Each row is a point. Each copy is the shape, with its points in the same order, stretched, turned, moved and blurred by noise. Say if it was mirrored as well.

Shape, 9 rows:
[[ -1.9   3.4 -10.4]
 [ -0.1   0.4  -7.4]
 [  7.4   3.4   3.3]
 [ -2.9   3.3  -0.1]
 [  1.4  -5.0   3.1]
 [  0.3  -1.7   4.6]
 [  2.2  -2.9   4.3]
 [ -0.6   2.8   0.1]
 [ -3.2   2.3  -2.5]]
Copy 1 (9 x 3):
[[ 0.6 10.9 -5.8]
 [ 1.9  5.8 -4.3]
 [-6.5 -5.8 -3.7]
 [-3.3  4.3  2.4]
 [ 2.4 -5.1  2.2]
 [-0.8 -3.1  4.0]
 [ 0.2 -5.3  2.5]
 [-2.8  2.6  0.3]
 [-1.0  5.2  0.7]]
Copy 1 is: mirrored
Copy 2, 9 rows:
[[-4.7 11.1  1.4]
 [-3.2  7.0  3.1]
 [ 8.4  0.4 -3.2]
 [-3.6  2.3 -5.0]
 [ 0.8 -5.3  2.9]
 [ 0.9 -4.8 -0.8]
 [ 2.1 -5.5  0.3]
 [-0.4  1.6 -3.5]
 [-4.5  2.8 -2.2]]
Copy 2 is: mirrored
Copy 3, 9 rows:
[[ 3.5  9.7 -5.6]
 [ 1.4  4.5 -4.5]
 [ 3.0 -3.4  7.4]
 [-3.0  4.2  2.3]
 [-3.0 -6.5  0.7]
 [-3.8 -4.1  3.5]
 [-2.9 -5.6  2.8]
 [-0.7  2.6  3.1]
 [-2.3  5.4  0.3]]
Copy 3 is: only turned

Shape (7 x 4):
[[-6.3 -1.6 -2.4 -3.0]
 [-0.7 -6.7 -2.4 -2.1]
 [-0.6  3.2 -0.2 11.6]
 [-3.3  2.9  5.8 -0.5]
 [ 0.5  1.6 -3.9 -1.6]
 [-3.0  0.2 -5.4 -1.7]
 [ 0.1  8.0  3.3  3.8]]
Copy 1:
[[ 1.3 -0.6 -4.1 -6.8]
 [ 1.1 -4.0  0.9 -4.5]
 [ 5.3  6.3  1.6  3.7]
 [-6.1  4.6 -1.6 -2.3]
 [ 2.4 -3.0 -5.0 -0.4]
 [ 4.4 -2.7 -5.3 -2.8]
 [-2.5  6.3 -3.8  3.5]]
Copy 1 is: mirrored
Copy 2, 7 rows:
[[-3.1 -2.3  1.4  1.0]
 [-2.4 -3.7 -4.8 -3.1]
 [-4.1 10.6  3.1 -8.2]
 [ 5.1  1.7  5.5 -2.3]
 [-0.8  3.9 -3.5  1.1]
 [-3.9  1.5 -1.9  2.3]
 [ 3.7 10.2  4.1 -1.5]]
Copy 2 is: mirrored

Shape (11 x 6):
[[  6.0  -3.6  -0.8   2.1   6.1   5.3]
 [ -4.3  -5.2   7.5   2.7 -11.7  -2.8]
 [  4.0  -0.1  -6.7  -2.9   3.6   8.1]
 [  1.9   1.2   1.1  -2.1  -3.9  -3.8]
 [ -2.0  -4.9   0.2   0.7  -3.7  -3.7]
 [  4.3   4.7   1.7   4.6   4.7  -0.5]
 [ -1.6  -3.9   1.4  -3.5   3.6   8.0]
 [  2.7   3.0  -5.7   0.9   5.0   0.5]
 [ -1.1   0.9   3.4   1.5   5.7  -0.3]
 [ -2.4  -2.1   3.6  -0.4  -7.4   2.0]
 [ -3.8  -1.6   0.6   3.8  -3.8   1.7]]
Copy 1, 11 rows:
[[  3.3  -3.7  -4.0  -0.6   8.1   7.0]
 [  1.2  -4.3   8.8   1.1 -13.2   5.2]
 [  6.1   4.0  -8.5  -5.7   6.0   6.3]
 [ -1.6   0.1   1.8  -5.7  -2.6  -0.1]
 [  1.8  -5.3  -0.9  -1.7  -6.3   1.8]
 [ -3.7   0.9  -0.5   2.4   7.0   1.2]
 [ 11.0   0.4  -1.1  -0.5   3.4   3.8]
 [ -0.1   2.0  -8.3  -2.1   5.3   0.7]
 [  2.4  -1.4  -0.2   3.7   4.9  -1.7]
 [  3.8   1.0   4.6  -1.5  -6.9   5.3]
 [  3.0   0.2  -0.7   3.2  -5.5   5.1]]
Copy 1 is: mirrored
Copy 2, 11 rows:
[[-0.1 -2.8 -2.3 -2.0  6.5  6.3]
 [-0.3 -2.5  5.9  4.2 -7.8 -6.1]
 [-5.2  0.9 -3.4 -6.1  2.8  7.4]
 [-0.5 -0.3 -1.8 -3.2 -2.3 -4.9]
 [-0.8  0.5  4.9 -1.7 -0.3 -3.4]
 [ 1.3  0.4 -7.1  1.4  5.3 -0.5]
 [-7.9 -4.4  0.7 -1.4  3.4  3.8]
 [-2.0  3.5 -4.9 -4.4  5.3  1.9]
 [-3.5 -1.5 -3.1  1.4  6.2 -2.5]
 [-3.2 -1.9  2.4  1.6 -5.6 -2.1]
 [-3.0  1.7  1.5  3.2 -0.9 -0.3]]
Copy 2 is: mirrored

Shape:
[[ 7.3 -0.4 -0.1  0.9 -4.3 -1.2 -2.7 -6.5]
 [-2.6  2.5 -0.1 -8.3  0.4 -4.1  6.4  6.3]
 [-4.1 -0.5  5.9 -7.7  7.4  5.8  4.4 -2.8]
 [-3.3  4.1 -4.4 -0.6  0.3 -2.2  8.1 -1.5]
 [ 3.5 -5.2 -3.3  1.7  5.4 -2.2 -4.5  7.1]
 [ 0.2  4.5  7.5  2.7 -4.2 -3.2 -2.5 -1.0]
 [ 4.2  4.2 -1.3  4.3 -4.1  1.4 -5.7  2.5]
 [ 2.8 -5.8 -5.2  1.2  1.8 -7.5  4.7  1.4]
 [-4.9 -4.7  2.7 -1.9  8.5  2.1 -4.2 -5.6]
 [-2.5  0.8 -2.7 -0.3  1.4 -7.2 -0.4 -2.3]
 [ 0.6  2.6  2.1  2.1 -0.6  0.6  0.2 -1.2]
 [ 2.3  0.4  2.7  1.5  2.1 -6.2 -2.1 -0.3]
 [-2.0 -3.9 -1.9  2.0 -3.1  3.3  0.0 -2.3]]
Copy 1:
[[  1.3   1.0   1.9  -2.2  -8.8  -2.1  -3.0  -2.3]
 [  2.4  -2.6  -6.7  -4.2   2.1   0.1   8.5   5.6]
 [ -3.3   0.2   4.3  -9.4   8.5   2.6   4.3  -1.6]
 [ -4.4   2.1  -7.6  -5.5  -2.4  -4.1   8.0  -0.9]
 [  1.6   0.4  -4.6   5.9   2.6  -7.6  -3.2   4.1]
 [  2.3   3.0   1.8   3.3  -5.3   4.1   3.9  -4.3]
 [ -0.2   6.7  -3.2   4.6  -6.1   1.3  -1.5   2.8]
 [  0.9  -4.2  -5.8   1.4  -3.5 -13.3   2.9   2.1]
 [ -3.0  -0.1   1.3  -1.3   6.7  -2.0  -4.7  -7.7]
 [  1.8  -0.7  -6.6  -0.7  -1.3  -4.9   2.3  -5.2]
 [ -1.5   4.9  -0.4  -0.1  -3.3   0.8   3.4  -2.4]
 [  4.6   1.2  -1.1   3.1  -1.6  -4.1   1.4  -2.9]
 [ -7.5  -1.6  -3.1  -0.8  -3.1  -1.3  -2.1  -0.8]]
Copy 1 is: mirrored
Copy 2 (13 x 8):
[[  5.5   5.3  -2.5   2.3  -7.0   0.2  -1.3  -4.4]
 [  3.9  -3.2  -1.7  -8.1  -1.0   2.1  12.7   1.8]
 [ -3.7 -11.0  -4.5  -2.5  -2.4   3.8   7.0  -6.4]
 [ -0.1   2.6  -0.5   1.4   0.5  -1.3  11.7  -2.2]
 [  6.7   1.1  -6.2  -3.3   6.1   4.8  -2.7   3.9]
 [  6.4  -3.2   5.2   2.5  -7.7  -1.4   1.7   2.0]
 [  5.4   4.4   4.0   0.3  -3.5   4.7  -2.0   3.4]
 [  7.7   3.7  -6.7  -1.6   6.2  -4.4   5.5  -2.0]
 [ -3.8  -8.9  -9.4   2.1  -1.0   1.5  -0.2  -2.5]
 [  3.7   1.1  -5.6   3.1  -1.7  -3.1   6.1   2.5]
 [  2.7  -0.3   2.5   2.1  -2.6   0.5   2.1  -2.0]
 [  8.4  -1.5  -3.6   2.6  -2.3   0.0   1.7   1.3]
 [ -2.1   0.9  -0.8  -0.6  -0.7  -2.9   0.3  -2.2]]
Copy 2 is: mirrored
Copy 3, 13 rows:
[[  9.3  -2.9   6.4  -2.7  -0.4   0.1   1.8  -3.5]
 [  0.6   2.8  -6.1  -4.1   4.4  -8.9  -2.1   6.2]
 [ -1.3   2.2  -1.0 -10.4  -0.1   3.4 -10.0   4.0]
 [  0.7   2.0  -8.7  -5.3   2.3  -2.6   1.3  -3.9]
 [  5.4  -5.3  -0.7   7.3   4.4  -1.2  -5.4   1.2]
 [  2.2   3.8   4.8   2.0  -5.8  -2.7   2.3   1.8]
 [  5.9   3.9   4.7   6.3   3.0  -0.8   2.0  -3.9]
 [  5.9  -8.9  -6.8   0.0   2.1  -2.8   1.1   0.9]
 [ -2.7  -4.4   2.7  -4.4  -2.9   3.9 -10.8  -1.6]
 [  0.3  -2.8  -2.4  -1.0  -1.7  -6.0  -1.6  -3.1]
 [  3.0   2.3   1.0  -0.1  -0.9   0.8   0.0  -1.2]
 [  4.5  -1.9   0.9   2.2  -4.3  -4.0  -2.2   1.2]
 [  0.6  -3.6   0.9  -2.1   3.8   4.7   2.1  -2.8]]
Copy 3 is: mirrored

Shape (15 x 9):
[[ 2.0  0.5  4.2  5.8 -4.7  5.8  1.0  5.8  1.6]
 [ 4.7  2.0  5.0  1.3 -2.4 -2.9  0.7  0.3  1.8]
 [ 1.5 -6.2 -3.4 -3.6 -1.8 -4.2 -4.0  2.4 -2.7]
 [-1.7  2.5  5.1  6.1 -4.8  4.6  5.5  6.1 -6.6]
 [ 7.0  0.8 -2.4  2.6  2.4  0.4  0.6  1.8  4.9]
 [ 1.0 -5.0 -2.7 -3.7  6.0 -5.1 -3.1 -4.5 -2.7]
 [ 0.4  2.5  2.5  6.3  3.2 -5.5 -6.5  5.4  4.6]
 [-0.6 -3.4  1.5 -6.5  4.8  4.4  4.5  3.8 -0.5]
 [-4.3 -5.9  3.0  4.8  6.2  3.1 -0.1  3.1  2.3]
 [-5.9  4.4 -0.8 -3.8  4.8  2.4 -5.0 -5.3 -2.7]
 [ 3.5 -6.2 -1.9  2.3  2.9 -3.6 -1.8  3.4 -0.6]
 [ 1.8 -0.3 -2.5  5.1 -2.6 -6.3  5.6  3.5  4.5]
 [ 3.1  0.6 -6.4 -3.4 -4.3  1.3  1.2 -4.0  1.9]
 [ 1.9  0.9 -7.5 -3.6  4.7 -1.0  3.7 -5.4  2.0]
 [-2.3 -3.5 -5.6  1.2 -3.5  6.1  2.3 -6.1  4.7]]
Copy 1, 15 rows:
[[  3.5  -1.9   5.8  -4.6  -3.9   6.4  -1.5   6.1  -1.5]
 [  3.9   0.7   5.3   1.6  -3.2  -1.9  -3.4  -0.7   0.6]
 [  1.8   7.3  -5.9   2.2  -0.7   3.6  -8.3   2.4   5.0]
 [  1.9  -4.2   4.1  -3.1  -1.6   3.2  -5.3  10.2 -10.0]
 [  4.0  -2.9   3.6   3.4  -2.1   2.6   2.5   1.2   7.4]
 [ -2.0   0.4  -4.6   5.2   2.1   0.7  -6.3  -5.7   5.6]
 [  3.7   1.8  11.5   6.8   3.9   7.3  -4.6  -2.8   5.5]
 [ -7.2  -1.3  -1.7  -5.4   2.0  -3.0  -0.4   4.7   2.0]
 [ -7.9  -4.5   6.3  -0.7   1.3   7.6  -3.7   0.3   2.6]
 [ -0.4  -2.3  -2.1   0.7   9.0   4.9   1.1  -9.3  -3.2]
 [  0.7   0.4   0.3   4.4  -1.4   4.1  -7.9   3.3   7.4]
 [ -1.7   3.1   5.2   9.2  -5.6   1.6  -0.1   4.5   1.5]
 [  3.3   2.7  -6.8   1.6  -4.0   2.9   4.1  -1.4   1.4]
 [ -2.6  -2.3  -4.9   6.5  -0.1   0.2   6.2  -3.8   4.1]
 [ -4.4  -1.4  -5.3  -0.5  -7.0   9.4   5.9  -3.1  -0.6]]
Copy 1 is: only turned
Copy 2:
[[ -7.7  -0.9   1.6   5.9  -4.8   0.0   0.7   0.5   5.1]
 [ -1.8   1.0   4.1   2.1   0.9  -3.4  -2.7  -3.9   2.5]
 [ 10.4  -2.6  -0.4  -1.6  -4.2   0.0  -2.7   2.1  -1.1]
 [ -9.9   0.1   4.1   3.7  -4.7   6.6   0.6   7.3   1.3]
 [  1.2  -2.9   4.6   1.9   2.7  -4.7   4.6  -2.5   3.7]
 [  8.5  -2.1   0.1  -6.0   2.1  -3.5  -2.9  -1.0  -2.8]
 [ -0.1  -4.2   2.9   1.3   0.2 -12.2  -3.6   3.4   4.4]
 [  0.2  -3.9  -0.9  -2.6   2.7   4.6   1.2  -1.4   6.2]
 [ -5.3  -6.1  -7.2   1.3   3.3  -2.9  -0.5   2.4   2.5]
 [ -2.4   3.6  -0.2 -11.1  -0.7  -0.9  -2.1   1.3   1.4]
 [  4.5  -5.5   1.1   0.5  -1.4  -5.1   1.1   2.4  -1.1]
 [  1.6   2.3   2.9   8.7   4.2  -4.4   1.1   3.7   0.2]
 [  5.0   6.7   1.6  -1.8  -1.6   1.6   3.6  -3.2   0.9]
 [  5.4   2.9   1.8  -3.3   7.0  -0.8   4.1  -3.1   0.7]
 [  0.0   6.8  -6.2   0.6   0.6   1.5   3.9  -3.7  -0.6]]
Copy 2 is: mirrored

Shape:
[[-2.1  3.7  1.6  5.7  2.7 -7.6  1.7  1.2 -2.0 11.7 -3.7]
 [ 9.0 -7.7  1.5 -3.2  4.2  5.1  7.2 -2.2  2.2  7.4 -3.8]
 [-0.4  0.5 -0.4 -3.1 -1.6  1.4  1.5  3.5 -3.6 -4.3 -0.4]
 [ 1.7 -0.1 -5.0  2.3  4.8  2.2 -4.0 -0.5 -0.6 -3.2 -2.1]
 [ 3.4  4.2  1.6  2.5 -2.5  1.3 -5.8 -1.8  4.4  0.5 -3.8]
 [-5.1 -1.9  1.7 -1.4  4.3 -4.4 -4.8  2.1 -2.4  1.8  4.9]
 [ 0.2  1.5  3.0 -4.2  3.7 -5.0 -1.7  2.7  0.2 -3.5  3.3]
 [-5.1  3.4 -2.1  1.4  2.7 -4.5 -1.8  1.8  4.6  2.0 -2.3]
 [-1.0  1.5  2.4  1.0  3.2 -4.2  4.4 11.7 -0.1  5.3 -6.2]
 [ 1.4  1.9 -1.0  0.6  0.1  6.8 -1.0  2.6 -0.3  3.5  3.7]
 [ 2.0 -0.7 -1.4 -7.1  5.3 -1.1  2.4 -0.2 -1.0  3.6 -5.0]
 [-4.7  1.0 -4.2  4.3  0.6  1.6  0.5 -0.6  0.8 -1.1  0.1]
 [ 1.0 -0.1 -3.3  1.0 -5.5  2.9 -7.1  5.0  0.4  0.5 -4.9]
 [ 5.0 -3.5  3.2  6.7  0.3 -0.7 -3.0 -4.9  7.0  8.7 -0.1]
 [ 0.5  0.3  4.0 -2.0  1.8  7.2 -6.1 -3.9  3.7 -8.2 -4.3]]
Copy 1:
[[ 0.8 -0.2  7.0 -0.9  6.0  2.3 -5.5  3.0 -4.6 11.2 -6.9]
 [10.7 -5.7  9.3 -0.9 -1.3  8.1  4.3 -5.5  3.7  5.7 -2.9]
 [-3.3 -2.1  1.6 -5.3 -3.9  6.0  3.4  0.5 -0.7 -2.3 -0.7]
 [ 2.3  1.8 -3.9 -3.2  3.7  6.5  0.4 -3.1  2.1  0.8  0.7]
 [ 4.1  2.8  0.1 -2.8 -1.6  3.5 -7.8 -4.0  3.4  0.4 -2.4]
 [-3.8 -3.4  2.7 -3.2  3.7 -0.9 -2.1  0.9 -4.2  1.4  7.1]
 [-1.0  1.9  4.3 -4.7 -0.3 -1.8  2.4 -0.1 -2.3 -1.6  5.8]
 [-1.3  1.2  1.7 -2.8  4.2 -1.6 -3.2  2.9  3.5  5.3 -1.0]
 [ 2.0 -2.6 10.3 -7.7  1.4  5.6 -0.6  9.1  0.9  4.2 -7.6]
 [ 1.2 -0.6 -0.4 -3.5 -4.4  8.3 -2.6  2.2  0.1  5.0  2.4]
 [ 1.0  0.2  9.2 -5.6  1.9  5.1  3.8 -5.0  3.1  4.4 -1.3]
 [-2.4 -1.0 -4.5  1.0  2.6  4.4 -0.9  2.0  2.0  4.4 -0.7]
 [ 1.2 -4.5 -1.7 -8.9 -2.0  7.3 -7.8 -0.5  4.0 -2.2 -3.8]
 [10.8 -3.7  1.9  3.2  2.3  0.3 -7.3 -3.7  1.4  5.5 -0.5]
 [ 1.4  1.6 -1.1  0.8 -1.3  6.7 -2.9 -6.2  9.4 -8.8  3.8]]
Copy 1 is: only turned
Copy 2 (15 x 11):
[[ -7.2   2.2   6.6   6.3   6.5  -3.7   0.1  -6.5  -3.9   8.4   3.9]
 [  2.8 -13.7   3.0   0.8   9.5   1.1   1.1  -2.4   9.4   3.6  -0.1]
 [ -0.9  -1.0   2.6  -2.9  -4.9   1.6   1.3  -0.9   0.4  -2.3  -2.0]
 [  2.6   1.5   2.0   0.2   4.1   5.2  -2.3   1.6  -2.2   0.1  -5.8]
 [  3.3   6.3  -0.6   4.8   4.2  -0.2   1.7  -1.1   6.9   1.2  -2.6]
 [ -7.1   1.9  -3.0   0.8   3.2  -0.7  -4.3  -0.4  -6.5  -2.8   2.0]
 [ -2.0   3.6   1.0  -4.6   0.7  -2.9  -0.1   2.8  -0.7  -3.5   2.8]
 [ -6.0   8.1   6.1   2.8   4.6   1.4  -4.1  -0.4   0.9   0.9   2.2]
 [-11.8   0.7   9.6   1.1   3.2  -1.1   5.9   1.1   0.9   2.4   1.3]
 [ -0.7  -2.1  -3.6   2.9   2.5   8.0   3.2  -2.1   1.3   3.5   1.8]
 [ -2.7  -2.3   4.4  -6.8   5.5   0.9  -2.2  -2.6   3.7   2.7  -1.7]
 [ -0.8   1.6   5.0   5.3   0.4   6.0  -4.1  -2.8  -1.8   0.2   0.3]
 [ -4.2   3.8  -2.0   4.9  -0.3   2.3   1.2   2.1   5.1   1.8  -8.5]
 [  2.6  -1.5  -1.5  12.2  11.6  -2.8  -2.0  -1.1   5.5   3.8   2.1]
 [  7.3   3.6  -1.4  -1.7   4.5   3.2   1.0  -1.9   7.9  -9.1  -7.6]]
Copy 2 is: mirrored
